Each row of a before or after table is a point. One or more steps were done to the points. Then noise was added and the rows were shuffled. The steps act on columns, c1 being the first. Write out the steps. A step turns or swaps two columns, mirrors them in a line or flattens them onto one, adds a multiple of one to another, or multiplies or shifts one. Angles are multiples of 10 degrees, from the lower column toward the higher: turns from -170 to 170, lines from 10 to 170 but not 90. Use the fewest steps. Two steps may share a column if one is a turn and the other turns, adds or multiplies; they go together, in the order done. Otherwise the lowest column goes first.

Before (14 x 3)
[[ 13 -13  30]
 [ 11 -20 -14]
 [-11   9 -12]
 [-13  28 -17]
 [ 19 -13   8]
 [ 23 -10  21]
 [-17 -17  34]
 [ -6  -8  14]
 [-19  12 -15]
 [-24  29 -25]
 [ -3  -3  10]
 [-15  36 -36]
 [ -1  24 -11]
 [ 19 -22  13]]
After (14 x 3)
[[ 14 -36  38]
 [-18 -49  22]
 [ -7 -24   9]
 [-25  87 -42]
 [-13 108 -45]
 [  0  -9   8]
 [-14  85 -27]
 [-18  34 -28]
 [ -3  73 -12]
 [ 21 -36  21]
 [ 21 -65  26]
 [ 10 -60  -6]
 [ 23 -30  37]
 [-10  27 -20]]
Steps: add 0.7 times c1 to c3; multiply c2 by 3

Before (13 x 8)
[[  4 -52 -31 -26 -23  52  38  16]
 [  0 -19  11   0  35  -2   5   1]
 [  0  51  10  24  38   2   9  11]
 [ 16   0 -18  25 -19  -1  -6  -9]
 [ 53 -58 -10  48  60  51  51   6]
 [-50 -32  37  45  42  32  37   0]
 [  7 -15 -30  -7  -4   6 -24  13]
 [ 31 -16  39  14   1  14 -10  35]
 [-12   6 -34 -26  -9  44 -12  35]
 [ 25 -32  25 -48  27   8  12  17]
 [-13 -43 -30   7   7  63   2 -45]
 [  9 -73 -52  25  37  15 -51  44]
 [-10  -5   0  40 -19  45  35  51]]
After (13 x 8)
[[ 44  -3  25 -27  36  14 -23  51]
 [ 42   7  13  27  -7  11  34  36]
 [  9 -73  -6 -40 -19  15  74  46]
 [ -9   0   7 -14  29  13  18  -8]
 [ -6 -33  -7  29 -46  26 -27  16]
 [ 19 -58  45 -71 -29  72 -25   5]
 [  2 -16  -2   9   0   9  38  13]
 [ 43 -52  50  34   6  29   0  16]
 [ 53 -31   4 -59 -14 -27 -53   2]
 [  1  50   0 -39 -19   1 -13  12]
 [ -2 -18  -3 -19 -29  -2 -12   1]
 [ 63 -44  20  -9  -2  21  22 -44]
 [ -4 -18 -34 -12   7  34 -24  36]]
Steps: mirror c1 and c6 in the line at 60 degrees; turn c3 and c7 by -130 degrees; turn c4 and c5 by 150 degrees

Before (13 x 14)
[[-49  18 -33 -47 -59  26  58  53  31 -19   8  -1   4  -7]
 [-45   6  55  43 -52  27   3 -26 -25 -47  25  47 -41 -41]
 [-10   9 -17  -7 -51 -33  16  28  -6   3 -55   9  16 -33]
 [-21  13 -37  18   6  41  53 -30  16  28 -23 -31  22  27]
 [-44   5  27 -28 -34  37  26 -35 -10   5  32 -20 -31 -42]
 [  4 -33  34  37   2 -10  29   2 -11 -13  43  36 -13 -42]
 [-52 -15 -43  39  33  25 -12  29 -14 -15  42 -20   5  25]
 [-31   9   0  14  26 -20 -33  30  34  29 -53  37  10 -29]
 [ 15  16  -7  28  -8  -1   3 -46  43 -10  18 -23 -22  21]
 [ -2  10 -10 -16  36 -54  -2 -49   3 -13   4  57  37 -39]
 [-27 -54  -6 -19 -14 -26 -11 -20  26 -41  21  20  24  44]
 [-67  11  -8  37  -5 -59  -1 -44 -15  14  40  51  18  25]
 [-50  18 -24 -47  19  -5  39  32  -8   4 -45 -19   8  49]]
After (13 x 14)
[[ -2 -15 -43  39  32  25 -12 -59 -14 -15  42 -24   5  26]
 [-44   6  56 -45  52  27   4 -27 -25 -47  26  45 -42 -40]
 [-71  10  -6  -1  38 -59   0 -36 -15  13  41  51  19  25]
 [ 19   8 -18 -53   2 -32  17 -21  -7   3 -54  10  17 -33]
 [ 19  16 -33 -66 -38  27  57 -70  31 -19   8  -3   4  -6]
 [ 11   9   1  28   9 -19 -33 -40  34  29 -53  38  10 -28]
 [-34  14 -37  10  18  43  53  -3  15  26 -24 -31  23  26]
 [-32 -55  -6 -19 -16 -26 -10 -12  25 -42  23  21  23  42]
 [  4 -34  34   7  37 -10  29   4  -9 -13  43  37 -13 -43]
 [-44  11 -10  33 -22 -53  -3  23   4 -12   4  56  37 -38]
 [-52   4  28 -37 -23  37  26 -21 -10   4  33 -20 -32 -43]
 [-33  17  -8  -2  29   0   1  38  45 -12  18 -22 -24  22]
 [  3  19 -25  11 -49  -5  39 -60  -7   5 -44 -19   9  48]]
Steps: mirror c1 and c8 in the line at 30 degrees; mirror c4 and c5 in the line at 40 degrees

Before (8 x 32)
[[-32  64  -6  10  18  24  -7 -30  14 -51 -14   6  24  -3  -4  -3 -11  -1
   30  26  -7  25  15 -31  -1  27  -7  10  30 -46 -16  10]
 [ -4   2  41   6  21 -91  36 -18 -25 -39  13 -14  18  43  15  29  49  -4
    0  -4  -9 -61 -31  32 -33  -4 -43  -5  27 -18  13 -15]
 [-32 -62  59  15  11 -54   9 -27  -9   1  -3  63  42 -30 -15 -36 -17 -33
   31 -14 -35 -17  15  28  24  30  38  21 -67 -25 -22  34]
 [-21  46  11 -23   1  11  17  45 -36 -41   1  -5  75 -25  58  41  14 -37
  -66  29  21  16 -47 -36 -36  15   5  23 -11  12 -48  -3]
 [  9   1 -30  42  -3 -47  19  17 -21   7  60   6 -56 -34  46   0 -17 -35
   15 -15 -47   3   6   9 -36   5   0  18   4  28 -11   3]
 [-12 -20   1 -27 -11 -40  42   8  12 -13 -12  22  -5 -32  23  11 -23  14
  -56 -41 -26  21 -40  57  39  20   7 -23   2 -25   7 -43]
 [-44   9 -12  53 -25   2   1  33 -31 -21  12  26  -5  16  60   8 -31 -28
   11  56 -26  40 -50 -74  -9  -1 -57  11  31 -79 -17 -66]
 [-25   4 -24  11  19 -29   8  -4  20  12 -28   5 -32 -33  14   6 -31 -15
   14 -17  14   6 -48 -21 -29  48   4  -3 -26 -43  51   7]]
After (8 x 32)
[[-32 -62  58 -36  11 -55  34 -28  -8   0  -3  62  42 -31 -15 -37 -17 -33
   31 -15 -37 -18  14  36  24  20 -52  20 -67 -25 -23  35]
 [ -3   4  42 -45  21 -94 -73 -19 -25 -38  13 -14  18  43  16  30  49  -5
   -1  -5  -9 -62 -32  30 -31 -14  29  -8  26 -19  13 -16]
 [-25   4 -26 -39  20 -28  -1  -4  20  13 -29   4 -31 -36  14   5 -31 -13
   13 -18  16   6 -48  -2 -30  53  -9  -3 -25 -43  51   7]
 [-14 -20   2 -78 -12 -40 -25   9  13 -12 -12  21  -6 -34  22  12 -22  13
  -55 -42 -28  21 -42  61  39  -1 -36 -23   1 -25   6 -42]
 [-22  47  12 -72   3   9  -5  43 -34 -41   2  -4  75 -26  55  42  14 -37
  -67  28  23  17 -46 -28 -36  27 -17  23 -10  12 -49  -1]
 [  8  -1 -28  -9  -2 -48 -15  18 -21   6  60   5 -55 -33  46  -1 -16 -36
   15 -15 -47   3   7  12 -37   1 -14  19   4  29 -12   2]
 [-43   9 -11   3 -25   2 -59  33 -32 -21  12  27  -7  15  59   8 -32 -28
   12  56 -26  39 -50 -69  -8  25  69  11  32 -80 -16 -66]
 [-32  63  -6 -41  18  22  -3 -29  14 -52 -15   6  23  -3  -3  -3 -13  -2
   31  24  -8  24  13 -18  -2  36  14   8  29 -46 -15   9]]
Steps: shift c4 by -50; multiply c27 by 1.6; turn c7 and c27 by -140 degrees; turn c24 and c26 by -20 degrees
